Each row of a before or after table is a point. The points were changed in one or more steps. Then noise was added and the rows were shuffled. The steps act on columns, c1 being the first. What was done? A step turns or swaps two columns, mirrors them in a line or flattens them onto one, adds a multiple of one to another, or multiplies or shifts one. Angles are multiples of 10 degrees, from the lower column toward the higher: turns from -170 to 170, lines from 10 to 170 but not 90. Use the fewest steps. Two steps may share a column if one is a turn and the other turns, adds or multiplies; they go together, in the order done. Otherwise the lowest column goes first.
(in the rows, 128 means zero)

Before, 9 rows:
[[ 48  93 167]
 [151 103 105]
 [128  83 140]
 [126 141 118]
 [ 88  75 120]
 [137  52  96]
 [130  82 143]
 [138  93 108]
 [  7 172 106]]
After:
[[128 142 113]
 [127 206 140]
 [234 227 193]
 [100 168 141]
 [222 151 118]
 [160 135 159]
 [114 156 150]
 [132 146 114]
 [110 115 156]]
Steps: turn c1 and c3 by -160 degrees; shift c2 by 60

Before (12 x 6):
[[111  83 124  62 152 230]
 [163 126 133  72 126 183]
 [ 95 175 101 124 116  85]
 [102 184 101 166  78 148]
 [115 114 109 213 111 101]
 [135 133 125  43 123 210]
 [142 159 156 164  87 115]
 [ 96  92 146 155  95 112]
 [127 177  38 179 108 115]
 [121 155 150  56 168 210]
 [168 126 168  62 161 170]
 [ 99 178  94 178 140 151]]
After (12 x 6):
[[ 87 163 146 100  92 122]
 [132 125 125 245 123 120]
 [120 102 155 240 168 138]
 [142  98 157  95  87 157]
 [177 125 170 205 163 106]
 [107 178 126 247 154 125]
 [132  95  40  90 105 172]
 [ 92  96  92 111 138 198]
 [175 129 133 204 123 119]
 [108 159 111  52 111 168]
 [ 89  73  98  96 114 113]
 [ 91  92 101 118  73 185]]
Steps: multiply c1 by 1.3; turn c4 and c6 by -130 degrees; turn c2 and c6 by 160 degrees

Before:
[[168 140 109 136 114 148 125 105 134]
 [129 153  67 134 109 136 139 137 132]
 [134 144 121 131 103 150 113 141 128]
 [120  93 112 131 194 116 135  71 105]
 [129 144 116 142 173 124 144 142 129]
 [124 135 127 141 103 125 141 125 123]
 [125 153 128 126 105 120 136 123 138]
 [131 145 114 136 113 129 119  77 134]
 [134 160 119  78 107 145 138 121 124]
 [125 165 121 121 104 130 149 137 103]
 [117 152 125 108 108 129 124 141 127]
 [123 130 120 138 116  93 116 145 123]
 [115 153 122 122 122 154 128 141 129]
 [132 160 125 129 153 146  56 122 104]]
After, 14 rows:
[[105 122  90 164 162 186  93 102 107]
 [112 138 127 115 157 102 131 143 123]
 [118 106 128 116 119 105 163 128 104]
 [146 144 127 116  97 111 143 136 128]
 [248 132  99 138 105 123 139 124 133]
 [147 118 129 106 105 116 161  80 123]
 [118 118 126 131 129 101 154 124 140]
 [141 199 121 133 120 156 160 126 103]
 [ 88 129 130 112 101 130 153 128 129]
 [ 94 131 136 107 120 109 150 117 126]
 [138 137  91 165 121 115 144 110 133]
 [130 111 121 117 148 169 145 145 129]
 [116 116 120 134 122 103 135 136 123]
 [132 117  79  93 115 114 154 139 132]]
Steps: multiply c1 by 3; turn c2 and c7 by 90 degrees; turn c4 and c8 by 60 degrees; turn c3 and c4 by 30 degrees; turn c5 and c6 by 70 degrees

Before:
[[169 158 153 157 143 169 122 148 119 134 124 124 122 176]
 [145 116 113  50 137 156 104 162 114 142  96  88 162  29]
 [125 138 123 177 145 157 139 132 122 152 150 162 137 117]
 [135 174 156 146 129 139 128 158 156  93 144 157  96 175]
 [122 151  46  48 120  71 142 164 115 106 125 146 140 176]
 [123 141 162  92 137  62 152  36 116 137 127 145 151 166]
 [129 135 119 122 114 163  93 168 139 122 136 140  60 157]
 [127 143 156 132 119 168 159 112 116 150 129 169 153 141]
 [158 149  68 151 115 163 150  88 149 117 125 163 122 159]]
After (9 x 14):
[[159 159  70 115 115 164 127  87  96 122 125 163 135 158]
 [117 103 161  69 138  62 107  35 126 107 126 145 161 167]
 [118 139 156 106 120 167  94 112 127 107 129 170 165 142]
 [151 126 117 109 116 164 151 167 137 156 136 141  27 158]
 [145 168 155  65 130 137 158 158  96 133 144 157  85 174]
 [120  71  47   8 120  70 141 163 121 103 125 145 142 177]
 [123 175 123 160 146 156 100 133 134 127 149 162 140 118]
 [170 169 153 105 142 168 126 149 139 129 124 123 141 175]
 [132  56 112  72 138 157 127 163 157 140  95  88 187  28]]
Steps: turn c1 and c13 by 20 degrees; multiply c13 by 1.6; turn c2 and c4 by -60 degrees; multiply c4 by 2; turn c7 and c10 by 120 degrees; turn c9 and c10 by 140 degrees

Before (13 x 20):
[[ 42  91 100 137 249  35 173 141 122 120  84 142  95 114 147 155 105 172
  134 197]
 [173 115 158 163 142  97 125  91 159 112 170 163 163  18 121 144 159 106
  130 136]
 [ 89 104 122  94 212  89 207 150 164  96 126 178  82 111 138 122  91 146
  183 121]
 [145 187  78 133 170 107 104  61  37 121 127 133 198 109  99  76 129  98
  117  82]
 [ 69 141 152  99 185 103 169 113 146 152 114 130 144  91 174 160  79 166
  198 163]
 [162 183 123 147 192 130  88  44  71  97 174 153 170  80 120  39 145 192
   98 125]
 [137  80 160 106 150 101 127 110  97  83  98 194 154  64 166 150 150 168
  153 124]
 [107 163  74 111 131 149  77  51  56  89 194 112 176 130  40 107 130 164
  128 113]
 [129 207 138 195 126 125  97  94  39 111 168 178 162  68  78  96 169 159
  144  92]
 [ 48  78 101 114 174  95 167 114 144 168 105 167  92 105 177  94 153 147
  157 165]
 [135 106  97 119 169  68 158 142 135 129  92 147  56 115 179 140  95 156
  195 202]
 [152 147 193 135 122 140  96  83  49 100 145 143 135   9  89  73 129 113
   88 122]
 [ 84 102 120 129 194 109 167 172 125  83 128  93 136 108 175 113 143 140
  192 165]]
After:
[[141  85  98 118 165  69 156 144 136 139 100 194  53 182 141  82  92 115
  106  66]
 [ 65 139 158 161 143  99 124  95 162 126 136 127 162 119 244 114 158 112
   96 132]
 [150 106 124 129 192 111 167 173 127 178 168 195 141 175 146 126 148 105
  165  90]
 [ 97 123 138 191 125 125  98  94  39 127 163 149 155  77 188 173 170 213
   78 145]
 [214  98  98 112 177  90 163 118 144 100 152 161  86 181 154 135 152  86
   88  80]
 [129  74 157 104 148  99 127 107 101 185 119 152 152 165 195 107 148 102
   63 142]
 [219  76  98 138 247  36 179 141 118 150 155 132  93 147 142  70 104 109
  116  82]
 [ 94 106  71 109 131 148  79  50  60 137 197 127 172  36 124 153 129 177
  147 130]
 [189  93 148  96 185 102 164 115 145 107 150 201 146 175 165  82  80 158
  125 109]
 [ 93 150 192 136 119 147  96  85  48 148 132  86 137  90 246 182 125 142
  110 101]
 [114 177  81 135 172 107 108  61  42 132 120 121 199 104 146 198 125 175
  125 147]
 [154 100 123  92 214  91 203 148 159 160 155 185  84 140 149 139  88 113
   75 130]
 [ 69  89 123 145 194 127  87  39  75 141 148 100 164 118 173 205 139 200
  108  88]]
Steps: turn c10 and c11 by 160 degrees; turn c1 and c11 by -140 degrees; turn c2 and c18 by 70 degrees; turn c12 and c19 by -90 degrees; turn c14 and c15 by -90 degrees; turn c16 and c20 by 150 degrees
